Rows are points. Any point is a mix of the corners, with weights that add up to 1. It lies inside the corners' shape when no weight is negative. Is each point inside? If not, which corners have a negative weight?

Corners:
(1): [ 44  64 -57]
(2): [-15 -12 -40]
(3): [62  2 55]
(4): [-55 -24  83]
Points:
[-31 -12  35] => inside
[ 21 -11  22] => outside (1)
[ 32  34 -58] => outside (4)
[ 14   5 -37] => outside (4)
[-12  -9 -33] => inside
[45 10 49] => outside (2)

Corners:
(1): [-35 -28 -42  -6  52 -33  13 -78 -75]
(2): [  1  28  62 -24 -51  21  53  44 -40]
(3): [ 14  30 -13  41  30  37  18  15  51]
(4): [-49  17  27 -48   2 -64 -76 -95 -15]
(5): [ 26 -29  38  62 -39  30 -22 -11  68]
(6): [-23 -41  31  40 -49 -50 -47 -30  -3]
(7): [-18 -11  10  32   6  15  81  68  79]
(8): [ 47  59 -48 -68  40  10  59  32   0]
(9): [-22  28  24 -31 -39  19  42   8  13]
(10): [ 35  12 -94 -14  85 -27  92 -65   3]
Points:
[ -9  18   1 -14  11 -15  -4 -29   7] => inside
[  0 -23 -16  15  15 -30  -4 -52   9] => outside (2, 3, 9)
[  1   1 -20   8  28  -9  36 -13  19] => outside (9)
[  0  21  12 -10  -4   8  16   9  13] => outside (10)
[-10  -6  -8  -1  12 -15  21 -16  24] => outside (2, 3)
[ 5 10  4  5  1 17 33  2 23] => outside (6)
[ 14  -4 -23  13  18 -11  29 -32  18] => inside

Corners:
(1): [ 21 -95 -33  16  36  18  62 -40 -40 -13 -12  36 -25  39  42  -8 -25  15]
(2): [  9  14 -21 -29 -26 -43 -25 -21 -15  24  32  17 -19 -28 -19 -43 -12  32]
(3): [-49 -73 -12  32  11 -21 -71 -56  -3   3  58  -8 -31  20 -44  32   9 -59]
(4): [-34 -11  12 -57 -11 -30 -29 -49 -46 -20   3 -25  50  29  22  29 -21   3]
(5): [  7 -79  37  44  39  17  20   7 -24  37  -8 -15  44 -16  32  22   7  49]
(6): [-10  -2  31  65 -29 -46 -58  26 -11  24  28  15  -1  58 -36   4  64 -48]
(7): [ 13 -39  -6   4  45 -30 -33 -34 -11  18  46 -51   1 -56  12  18 -52  -3]
(8): [-17 -69 -31 -28  31  10   2 -35  27  13  51  -4  -3 -44  64  50 -35  10]
(9): [-68  25   0  57  72  33 -46  38 -69 -35  18  89  19  30  -3 -37  -3 -54]
(10): [  6  11  16  70  -3 -56 -67 -23  59  -5  83 -25  20  37 -51   7 -51 -22]
(11): [-36 -64   2 -22  23 -54  16 -11  13  -6  34  19   1 -20  -7 -31 -44 -46]
(12): [-49  -7   6 -11  44  -7  40 -15  -7  32  21  54 -25 -48  19 -57 -29 -51]
(13): [ 30  11  24 -27  13  10  63 -11 -21 -11 -27 -25  11 -48  51 -58  62  61]
(14): [ 44  14  47 -35  35  -9 -20 -40  62  -3  68 -12 -27  41 -70 -51 -43 -28]
(15): [-25 -28  21  64  -5 -27 -37  18  56  28 -25 -16 -26  13 -63 -33  18 -43]
(16): [ 14  15 -11 -20  -1  37  32 -31  30 -62   1  37   7  26 -18  41  38  24]
(17): [-38 -49 -11 -21  16 -54 -32  -4 -22  33 -22 -23  44  33  -1  10  39  50]
(18): [-40  17  41  10  10 -42 -45  -2 -22 -23  29  -3 -30  70 -58  63  21  35]
(19): [-36 -16  54  18 -31 -42   0 -18  56 -16 -49  72  -7 -16  -9  69  67   1]
Points:
[ -8 -19  12  -8  10 -21   2 -18   7   2   5  -3   0  -3  -2   7   2  21] => outside (3, 6, 9)
[-31 -15  13   8   8 -19 -17 -13  -9  -5   7   7  14   5   1  22  13  -8] => outside (1, 2, 14)
[  8 -44   8 -25  14 -24  38 -13  27  24  -3  10  -9 -39   9 -32  -3   4] => outside (3, 4, 9, 10, 18)
[-15 -16  14  13   9 -24  -9 -13   3  -2  15  16  -1   9 -14  -3   5 -13] => outside (8)
[-11 -18  20  11  -3 -31  -9 -11  17   9  -1   0  -9  21 -33 -16  18  -4] => outside (7, 8, 9)
[ -5 -34  13  16  18  -9   1 -10 -11  10  10   7   5   5   4   0   5   8] => inside
[-14 -25  -1  -4  25 -18 -16 -23   1  -2  35  -4  -5  20 -13  -6 -13 -13] => outside (2, 5, 19)

Corners:
(1): [-34  12   2  -3   2  -9 -12  -3  -3   3  -2   8  -1  -9  -1   8  -3   5
  -1   1]
(2): [  2  -2 -13  -6 -14 -16   2   4  -2   6   3   5  -5  -2   2  -3  -5   5
 -21   1]
(3): [  6   9   4 -18   6 -16   2  22   2  -8  13   0  64  16  -1   3  -4   1
  16   1]
(4): [-1  2  2 -9  0 -2  4 16 -5 -8  8 -4 -7 10  4 -9 -9 -7 -4 -1]
(5): [  5 -12   2  -4  14  10   7   1   4   9   6  -2   3  -1  11   9 -10  10
  -8 -19]
(6): [ -8   1   8 -12  -2  -7   4   8   8   7   8 -10   1  10  -8 -17  -8  -1
   2   3]
(7): [-15   0   1  -4  10  -8  -8   4  -3   3   8  -9  -5   4   0   4  12  13
  -4   8]
(8): [  8  -8  10  12 -14 -10   1  12  11  -3 -15  10  -7   1 -14   2   4  11
  -1   3]
(9): [ 10   6 -19 -18  25  11  -1 -13   6   0 -10  -7  -4 -16  13  -3  -4   3
   7  -1]
(10): [ -5   4 -17  -6  -1  -1  15 -13  -4   7  11 -21  -1   2 -19   1 -16   4
   4   1]
(11): [  3   0  -2  -3   7 -15  -7   6  -2  -6  14   6  -6  -9  -3   0  -5   8
   6  11]
(12): [-18   5   5  95   0  -7   8  -7  11   4  23  20   4  12   1   4   1   6
 -19  17]
(13): [  2  25  17  -2 -12   3  -8  -3  -1   8 -10  11  -9 -12  -2   3  -6  -5
  -8  10]
(14): [  0 -11   3 -17   1 -12  -1  11  -1   7   0   3  54   3   6  10   1 -18
  16 -10]
(15): [  5  13  -3 -14  -1  -6 -10  -7 -10  12   8   7  11  14 -10 -14  -5  -7
   4  -7]
(16): [ 11  -5   0  -7   8  -9   6  15  25   0   5   3  -5  -7  -8   3  17   8
  -5 -29]
(17): [  0  -3   0  13  -8  46  -3   7  10   3   5  -8 -11  -1  -3   0   0   3
  -6 -13]
(18): [  2  -7   5 -11  -4   2  13  17  -5 -14 -14  -3  22 -15 -21   2  -9 -12
 -15   0]
(19): [-15 -11  -3   7  16  -5  16  -1   7   0  14  13   3  18   3  11   8   8
 -13  10]
(20): [  5  -6  -9  -5  -1  -6   3 -28  10 -18  11  -5  -3   5   0   3   5  12
  -5   7]
(21): [ -1   2  -6  -8 -13  27  25   2  -3  -3  12 -19  10 -16  -1  -8   2  -6
   4  -9]
Points:
[-4 -1 -1  0  0  0  4  1  3  1  4 -1 -1 -2 -4  0 -2  2 -5 -1] => outside (3)
[ 0 -1 -2  0  1  0  4  2  3 -1  4  0  6  0 -2  2 -1  2 -3 -1] => outside (6)
[-11  -2  -2  18   2   1   7   1   4   1  11  -2  10   8   3   3  -3   6
  -2   3] => outside (11, 13, 15, 16, 18)
[-10  -3  -4   3   8 -22   2   4   5  -2  10   3   9   9   2   2   2   6
   1   8] => outside (5, 13, 15, 17, 18, 21)

Corners:
(1): [ 11  25 -15   7   8 -12 -17  21  -7 -41 -28 -39  26  23  48  -5  27   3
 -42  14]
(2): [ 14 -11  -2 -18 -49 -36  -3 -15  -1  -3 -20  16   8 -45   9  19  -5   9
  -6  37]
(3): [ 26 -40 -12 -17  -2 -16 -12 -11 -21  16  18  -6  19   3   2  23 -14  22
 -11  10]
(4): [ -4  23  18 -15  18 -13 -17 -17  36   3  -7 -24  20  16  46  24  12  -5
 -46  32]
(5): [  0 -11 -15 -25  -3 -17 -43 -24 -27  24  -4 -21 -14  18  59  27 -27 -10
  -7  39]
(6): [-14   2 -31  -9 -25  13 -20 -21 -45  31  -7 -26  -8   4  22  43  23  29
   2  -2]
(7): [-16 -30 -13 -27  10  35  48  27  11  25  -2  34   2 -14  11   1 -17  -4
  45 -20]
(8): [-35  10 -95  19   1 -26  50 -57  20 -58 -15  34 -13 -32 -91 -13 -26 -18
  16 -29]
(9): [ 21   9  64 -24  32   4 -36  46 -35 -48 -46 -36  49  43  30  21  48  46
 -33  39]
(10): [  3   7  -4  18  45  26  -7 -22 -28  52  43  15   7  14  45  -7 -24  10
  77  -1]
(11): [ -8  13 -15   4 -20  31 -22 -16   7  28  11  -5  15  30  46  33 -29   9
   9  22]
(12): [ 19 -14   2 -41 -41 -33  -8  19   5  49  67  22 -19   9  54  10 -27  -3
   6  26]
(13): [-10  -4 -12  10  -6   0  -2   7   3  33 -21  20 -10 -50 -20  43   0 -10
   3 -18]
(14): [ 26  -7   3 -17  11  20 -24  -4  22  13   6  13 -14 -13  23 -25   5  13
 -18   7]
(15): [ -3  -6  28 -19 -58 -13  14  30  17  17 -35  24   3 -48 -26  16 -34  52
 -22 -46]
(16): [-41 -22 -11   9   6  -1  12   9  10 -14  16  -8 -13   6   0 -38  10 -11
   9 -10]
(17): [  9  -8 -55  -4  21  38 -19 -22  -6   8   1  -7   2 -67   9  34   0 -14
  34 -70]
(18): [ 33  12  -6  13   8  36  57  15  18 -23   4   5 -25 -43 -28 -43 -19  16
  43 -44]
(19): [ 21  -2 -28 -17 -17 -32  -4  21  31 -16 -20 -16   7  -5 -13   4 -20  39
 -11  18]
(20): [ 17  29 -59  14 -24 -10  27 -32   7   5  39 -10  26  37 -23 -36 -32 -36
  42  -5]
(21): [-45  15   0 -25  40  29  10  22 -16 -22   4  -8  20  18  12 -54  -2 -17
 -28  33]
Points:
[  3  -1 -15  -1  -1   8  15   2   6   1  -2   6  -4 -18  -6  -2 -11   4
  13 -12] => inside
[  3  -7 -42 -11  -9 -10  17  -5  14  -5   5   2  -2 -19 -14  -7  -3  -4
  -1  -2] => outside (5, 9, 10, 11, 15)
[ -8   3  -4  -5   7   7  -5   5  -7  -6 -16  -9  12  -6  12  12   2  10
  -6   2] => outside (12, 14, 20)
[  7  -3  -7 -10 -15 -10   1  -4   2   3  -5   5   5 -18   8   6  -9  10
   2  10] => inside

Corners:
(1): [-51  -9 -22 -43 -40  59  -7  -6   3   6   6  12  16 -14 -30 -10 -42  -4
   8 -49]
(2): [-25  37 -21  -8  34  31   9  30  -5 -54 -79  -7  -3  51 -54  11 -33  26
 -20  45]
(3): [  5  44 -11  22 -34   3  37 -12 -48   9  -1  -4  24 -43 -19 -16 -12  -7
  60 -19]
(4): [ 40   5 -12  10  35 -19  -1 -51 -17 -31  38   3 -44 -32   0  43  -8  23
 -65  54]
(5): [-17  13 -34   2 -48   8 -19   7  14  35  -7   8  23  16  14  16  -4  17
   3  14]
(6): [-27  53 -51  -3 -16  28 -20  38   9 -11 -40 -15  57 -20 -38   2   8  31
  40 -67]
(7): [ 58 -12   7 -26  13 -51 -23 -46 -16  41  29 -13  -3  -1  17  46 -32 -11
  30   0]
(8): [ -5  21   7  22 -48 -13 -27 -33  -2 -36 -38  -6   3  20 -28 -26  31  17
  23 -26]
(9): [ 27  -5   8 -53 -27 -45  28 -24  40  60  35  14 -10 -23 -35  56  -4 -14
  45   8]
(10): [-13   6 -13  15  46 -86  57   3 -19 -71  22 -12  11  11 -35 -49 -35  34
 -41  42]
(11): [ 24   6  32  -5 -18 -66 -27 -18   5  56 -13 -27  14 -67  12   1 -47 -18
  28  37]
(12): [ 41  14   7 -20  12 -32  14 -16 -21  74  -2 -13  14 -29 -19 -22  18  28
 -14   9]
(13): [-44  95 -29  33 -29  81  16   9  -3 -14 -42  18  35  28 -20   3 -20 -41
 -36 -60]
(14): [ 18   1  55  71  26 -73  30   3  10 -42 -18 -46   2  -2 -70 -40 -37  81
  -1  49]
(15): [ 23 -22  12  22  48 -61 -60 -76 -29  40  76   3 -46   1 -44  10  -8  11
   0  61]
(16): [ 26 -34 -16  33  76 -13  55 -52  -2 -57 -29  28   6  29 -41 -28 -48  57
   7  44]
(17): [-30  71 -10 -24 -39  38  -4  -2  29  -9 -12 -26 -20 -25  29 -36  -4   9
  56 -61]
(18): [  2  20 -17  78   1  25  -5  28   0 -55 -21  78 -63  11 -10  12  -9   2
  -8 -32]
(19): [  2  30 -51  -4 -71  19  -6 -10  22  17 -35 -27  -7   1  -5 -68   0 -16
  56 -45]
(20): [ 30 -66  -2 -10  27 -47  23 -19 -16  42 -21 -66 -42 -65   3  28  17  12
  22  19]
(21): [ 44 -40  18  14  64 -52  21  -8 -33 -44  54  -3  -1   5   4  28  19  -7
 -19  90]
Points:
[  4  18  -2   8 -15  -5 -14 -14  -2   6   0  -6 -11 -15 -17   8   4   7
   8   5] => outside (7, 10, 16)
[-12  31 -21   2 -11   4  -9 -11   9 -16 -17  13  -2  11 -19 -11 -14  11
   2 -18] => outside (3, 14, 20, 21)
[  2   9  -6  10  14 -14   8 -16  -9 -11   7  -1  -7  -1 -24   2 -11  18
  -2   9] => outside (11, 19)
[ 20  23  11  15   0 -20  -6 -35 -15   7 -10 -14   6   2 -14 -12 -13  12
   4  29] => outside (1, 6, 9, 10, 18, 20)

Corners:
(1): [ -3   7  18   5 -11  12  21 -31  15 -17  -9  17   5 -23  -3 -17 -21 -30
  34   2]
(2): [ -2 -29  26 -20   0  -6   7  29  36   6  -9  -7 -14  -9   5  -3   4   6
  15  37]
(3): [  4  -8  -1 -49 -10   5 -11 -13  14  26  18  -1  57 -50 -14 -21 -46 -19
 -20   7]
(4): [ 20  48 -15   3 -20   2   9 -25 -29 -26 -95 -17  24 -22  42  22   7 -18
  -4  -8]
(5): [ -9 -22 -16  -6  13  12 -18   8   3 -19   3  16  -2 -15 -28   0   2  20
 -21   7]
(6): [  5 -21  -5   2  21 -55 -13  21  -3 -17  32  38 -14  -5 -29  18 -30 -36
  38 -10]
(7): [ 10  25  16  17 -24   7  17  21 -29 -22  -4  -5 -13  -3  52 -10 -39  -8
  41  65]
(8): [-20   9  10  -5  -3  -5  -5  48  10  -8  27  22  -6   6 -12   6   0 -23
 -11  21]
(9): [-10   4 -13  -2 -16   3   5   8  72  -7   0 -19  -1 -11  -8  11  17   5
 -70   6]
(10): [-43 -23 -10   6  14 -31   0   5   9 -18  29  20   0  13 -12  -1 -34 -33
  32  21]
(11): [-14  -6   1   8  75   4 -23  28 -36 -10  22   6  -1 -31   2 -12 -10 -17
   9  25]
(12): [-20 -16 -11   8  14 -15   2  -6  38  11   9  29  -2  15 -10  -5  11 -32
 -31 -14]
(13): [ 16   6 -12   6  49 -27  14   6  -5  17  25   7  29 -36   5 -40   9 -28
  39  35]
(14): [ -5 -27   6 -79  -3  -8 -19  -5 -10 -30  12   9  -5   9   3 -21 -12 -22
  26  -7]
(15): [ -3 -16   7   0  18 -29 -17  -3 -29 -15 -18  -3  -8 -41  20 -36  24 -13
  13 -12]
(16): [-20  -4 -22  19  16  13 -16  -4  -3  10   8 -32 -14   3 -36  -4  26 -19
 -68   5]
(17): [  6   5  18   2  -2  -5   7  13 -35 -24  29  -3  23  10  14 -10 -13  16
  23   4]
(18): [-32  24 -18  23 -15   5  22  24  18  -8  26  15 -14   4 -10  58   4  20
 -46  -5]
(19): [  6  -6  17 -27 -30  14  92   1  23 -13   9  14  27 -13   0   7 -23 -29
 -17  24]
(20): [ 12  82  -3   1 -12  -7  -3  19 -33   0 -39 -48   1  17  18   8 -28  90
 -44   7]
(21): [ 12 -27 -38   7  10  12  21   8 -40   6 -28  -8  21 -54  -2 -37 -60 -42
  19  -6]
Points:
[ -1  -5  -2  -6   5  -6   8  -2  -1  -6   2   3  13 -19   5  -9 -12 -26
   7   9] => outside (5, 8, 20)
[ -3  -5 -10  -9  -2  -8  11   7   5  -3   7   1  13  -7  -5  -1 -20  -7
  -5  12] => outside (1, 8, 11, 15)
[-18  -7  -3   6   9  -3   3  11  14  -3  12   6   3  -8  -3   3   4 -11
 -15  19] => outside (1, 6, 14, 20, 21)
[-15  -5   0 -12  -1 -11   2   8  19  -6  21   7   0   2 -17   4   0   2
 -18   3] => outside (4, 7, 11, 21)
[ -2   0   1  -5   2  -9   8  12  -4 -15   1   8  -2  -7   7  -3 -15  -9
  14  12] => outside (3, 16)
[  3  37   1  -5  -7  12  17  -7   2   2  -1 -14  21  -9  10  -5  -1  -2
 -28  16] => outside (2, 5, 6, 10, 15, 21)
[  0  -3   1  -8   7  -4   4   4  -1  -6   1   1   8 -16   0 -13 -12 -14
   5  13] => outside (18)
[  5   8  -6  -2   3  -1   8  -4 -10  -8  -4  -1  11 -17   3 -10 -13  -6
  -5   1] => outside (2, 8, 10)
[ -1   2  -1  -4   3  -6   6   6  -8  -9  -4  -1   7 -13   5  -4 -11 -14
   2   7] => outside (5)

Corners:
(1): [ 28 -14  64   2 -24  77  18 -49  12  65  54 -20  24 -40  62 -32  -2  39
  25  20]
(2): [ 23 -54 -33 -18 -33 -70  -6 -28   4  11 -31 -44  -9  54 -13  -2  27  49
 -31 -31]
(3): [ 14   3   3  -8  -7 -14  -3  38  15 -15  34  34  13 -31   7  45  53 -13
 -14  -3]
(4): [ 27   4  49   3  24 -30   8  24 -40 -63  -7 -29 -30   1  23 -11 -21  -4
  -8 -21]
(5): [ 16 -12  49  40 -35  95 -61   8  20  30  31 -30 -29 -49  11 -13 -28  26
  73 -31]
(6): [ -3  29  82 -53 -56   1  30 -66 -16 -11 -33 -52  48  28  -3  76 -10  -7
 -23  48]
(7): [ -5 -59   2  21 -34  36  17  14  27 -25  18 -12 -33 -27 -41 -37   6  36
  37  30]
(8): [ 54  -4  11  29  16   7 -55  -4 -11 -64 -37 -32 -30  -8 -13  34  -3  11
  13  25]
(9): [ 32 -31 -38  22  -3 -83  43 -30  18 -35 -56  17 -24  58 -52  17 -22  53
 -17  16]
(10): [ 19 -49 -25   2 -38 -10  34  34   5 -54 -13  63  11 -10  34   5  32 -22
 -20  20]
(11): [-14 -36  16   4 -30 -25  32 -46  -9  55 -10 -17  36  51  42  17  46  -3
 -45  20]
(12): [ 58  19   8  18  34  32  35 -10  -9  29  70 -31 -20 -29  -3 -10  39 -18
  26 -18]
(13): [  7  36  61  33   8  65  11 -13   0  32   5 -31 -25 -31   6 -26  28 -23
  -8 -14]
(14): [ 25  -1  44  28 -23  -1 -14 -41 -41   2   2  -4   7 -12  12 -38 -18 -13
 -20 -20]
(15): [ 43 -52  36  -2 -28  13  32  15  -1  33   5 -14  26  37  16 -21  49  -7
 -19   0]
(16): [ 25   5  13 -30  -2 -35  -5   4 -17  23 -39  16  60  10   1 -29 -32  33
  -6   6]
(17): [ 21  24 -10   9 -35 -29  46 -28 -37 -35  26 -15  20  36 -38 -23  30  40
  12  15]
(18): [ 47 -11  45  19  35  38 -51 -32  11 -35  -5 -64  69 -30 -11 -16 -21 -12
   0 -18]
(19): [ 29 -41   3  16 -13   7   2  43  14 -52  11  55 -61 -30  16 -15  40  -3
  62  -6]
(20): [ 32 -49  83 -26  -9  70 -16 -38 -53  15 -15 -15  24 -23  28  11 -15  27
  49  -5]
(21): [ 54 -66  -6   9 -30 -55  42  27  -9 -27 -34   8  19  -9  19   1  46  28
  16   0]
Points:
[ 13 -15  -2  -1 -25 -15  18   1   3  -4  12  -4   2   3  12  13  31  15
   3  19] => outside (9, 13, 14, 15, 18, 20)
[ 15 -17  34   8 -18  36   4 -10   3  14  -4   5  -4 -26  11   4   5  10
  21  14] => outside (2, 4, 15, 17, 18)
[ 29 -13  17   0  -6   0   4 -11  -3  -5  -4 -13   5   8   6   5  10   9
  -2   1] => outside (7, 14, 21)
[ 32 -16  23  14  -5  12   8 -10 -10  -1   8  -9   5  -4  -1 -14   8  19
  16   1] => outside (2, 6, 10)
[ 28 -33   9  10 -15  -1  -7   8   1 -16  -8  -2   3  -3   2  -9  -1  28
  20  -2] => outside (6, 12, 13, 14)
[ 21 -22  21   3 -15  -4  10 -15  -9  10  -6 -13  19  10  12  -4  16   8
  -7   3] => inside
[ 36 -12  22   4   2  14 -16   0 -14  -4  13  -6   7 -10  18  -9  10   3
  10 -10] => outside (6, 7, 9, 13, 21)
[ 21 -16  40  -1 -19  16   0 -12 -15   8   8 -14  24  -7  16  -2   9   7
  12   6] => outside (2, 9, 10, 13)
